Rows are points. The points of each table are mixes of a few directions, plus a little noise. How many directions does each table use, and how many do they share? Where both have some left over, give the other angles between the two spaces (their principal angles), to ten degrees, smallest first.

First:
[[-43   0  48]
 [ 14  29 -18]
 [ -4  -6   5]
 [ 32 -23 -35]]
Second:
[[  1   2  52]
 [ -6 -13  49]
 [ 10  22 -19]
 [  5  11 -50]
 [-11 -21 -32]]
Directions: first 2, second 2, shared 1; angles 50

First, 9 rows:
[[  7   5   1   4  -9   4]
 [  0  12 -31 -45  -4 -28]
 [  2  -3  10  16  -1  10]
 [-24 -15  -2 -17  32 -16]
 [-21 -26 -36  -1   0 -11]
 [  4  25  51 -23  37  -6]
 [ 21  -1  -8  43 -44  29]
 [ 28  11   7  35 -39  27]
 [-17  -8   8 -11  28 -10]]
Second, 6 rows:
[[-18 -18  -6  60  41 -20]
 [ -5 -20  -2  17  31 -23]
 [ 13  11   4 -44 -27  12]
 [ -6  29   0  16 -33  34]
 [  3   5   1  -9  -9   6]
 [ 13  -7   3 -40  -2 -10]]
Directions: first 3, second 2, shared 0; angles 40, 40

First (8 x 9):
[[ -1   3 -14   4 -18  10   8  15  60]
 [ -3 -25   6 -19   4  19   7   3 -18]
 [  8  21  13   8   7 -14 -43  -7 -30]
 [  4 -17   3   5   0  -7  24 -25  36]
 [  4   9   5  -7  -4   9 -44  17 -14]
 [ -2   9  19  14  22   2  29 -17  14]
 [-10 -10   2  -7  10  15  33   6 -10]
 [ -1   9 -32   2 -20 -33 -12   9 -38]]
Second, 9 rows:
[[ -5   3  24   1  -5 -28 -41  13  -5]
 [ 24 -29  -3 -28 -22   1  -9   0 -16]
 [ 24 -20   8 -22 -19  -9 -12   1 -14]
 [ -4  -7 -24  -2   1  24  17  -5   4]
 [ -7  14  26  10   4 -26 -25   8   0]
 [-25  17 -29  23  22  31  37  -9  19]
 [ -1  22  -3  17  18  10  41 -11  12]
 [ -1 -11  16 -10 -13 -23 -46  14 -10]
 [ -3  11 -14  11  13  20  38 -11  10]]
Directions: first 5, second 3, shared 1; angles 40, 60

First:
[[  7  31  -5 -12 -16  50 -17   6  -3 -11  -1  -8  18   6]
 [  2  29  20 -11 -22  35 -18  -3   4 -34  -1   8  12  -6]
 [  3 -23 -19   8   6 -33  -1 -16  -2   5 -13  -8 -14  10]
 [  4  -1   4 -10 -31   1  -7 -13  -1 -16  -4 -18   9  11]
 [ -2 -13  15  -7 -24 -19   5 -10   1 -10   2 -12   4   4]
 [ -1  -7 -26  14  41 -15  -9  -3   1  12 -15  10 -28  -7]
 [ -2 -22  -6   7  10 -29  15   1  -2  19   3  -3  -6   3]
 [ -3  -8  15 -11 -26  -6   6  -3   1  -3   7 -19   9   4]
 [-10  24  13  -3  29  35   2  30   5  13  14  15  -3 -25]
 [  3 -10 -10  24  32 -20  23  12  -4  24   7  35  -1  -2]]
Second:
[[ -2  -8   8   5  -9  -8   4   5  -1  -5   7  10  -8   3]
 [ -1 -12  21  11 -23 -19   5  12  -2 -17  15  16 -15   8]
 [  2 -10  18   8 -27 -20   4  14  -1 -16  12  16 -11   9]
 [ -8 -15 -29 -12  11   4   9   4   6  35 -17  20   6  -8]
 [  9   9 -14 -12  -8  -1  -5   8   4   7 -13  -3  18   3]
 [-12 -16 -32 -12  22  10  10  -2   6  40 -18  18   4 -11]
 [-13 -15 -14  -1  19   7   9  -5   2  23  -5  14  -7  -9]
 [  1   2 -12  -7   5   4   0   0   2  11  -9   0   8  -2]
 [  5  26  10   4  21  19 -13 -22  -5 -17   5 -40   4  -3]
 [ 19  40  44  16 -12   3 -23 -13 -11 -60  24 -52   1  12]]
Directions: first 5, second 3, shared 0; angles 40, 40, 60

First (9 x 20):
[[  6 -29   0  -1  -8   2  -2 -14   9  18   3 -27 -13 -16  -4   1  -2   1
   -3 -24]
 [ -8  36   0   1  10  -3   3  16 -11 -22  -4  33  17  20   5  -2   3  -1
    4  30]
 [  8 -40   0  -1 -11   3  -3 -18  12  24   4 -36 -18 -21  -6   2  -3   1
   -4 -33]
 [ -9  41   0   1  12  -3   4  19 -13 -25  -5  38  19  23   6  -2   3  -1
    4  35]
 [  1  -5   0   0  -1   0   0  -2   1   3   1  -4  -2  -2  -1   0   0   0
    0  -4]
 [  5 -22   0  -1  -6   2  -2 -10   7  13   2 -20 -10 -12  -3   1  -2   0
   -2 -18]
 [  9 -43   0  -1 -12   3  -4 -20  14  27   5 -40 -20 -24  -7   2  -3   1
   -5 -36]
 [ -7  35   0   1  10  -3   3  16 -11 -21  -4  32  16  19   5  -2   3  -1
    4  29]
 [ -5  26   0   1   7  -2   2  12  -8 -16  -3  24  12  14   4  -1   2  -1
    3  22]]
Second (10 x 20):
[[-11  27  -1   5   8   5   9   2  -4 -19   0  21   5   9  14   2  -1  19
    0   9]
 [ 20 -12   0  -2  -6 -17 -23  12 -11  24 -23   0   8  10 -28  -6   5 -60
    9  31]
 [ -2 -22   0  -4  -6   6   4 -10  12   5  16 -23 -11 -16   3   2  -1  20
   -6 -31]
 [  3  15  -5  25   4   6   5 -27  -8  10 -35   8 -13   1  15   5 -10   4
    3   9]
 [  5 -28   1  -6  -8   1  -3  -7   9  13   9 -24  -9 -14  -6   0   0   1
   -3 -23]
 [-17  35  -2   8  12  10  18  -2  -3 -28   4  24   4   8  24   3  -3  37
   -3   3]
 [  5 -26   0   0  -7   3  -1 -14   8  15   3 -24 -13 -15  -2   1  -3   4
   -3 -24]
 [-12  20   0   1   7   7  12   1   1 -19   8  13   3   3  15   1  -1  27
   -3  -2]
 [ -3 -16   6 -28  -4  -7  -6  30   8 -12  38  -7  15   0 -17  -6  11  -5
   -3  -8]
 [ 13   5   1   0  -1 -13 -16  14 -13  11 -22  13  12  15 -18  -4   4 -46
    9  35]]
Directions: first 1, second 3, shared 1
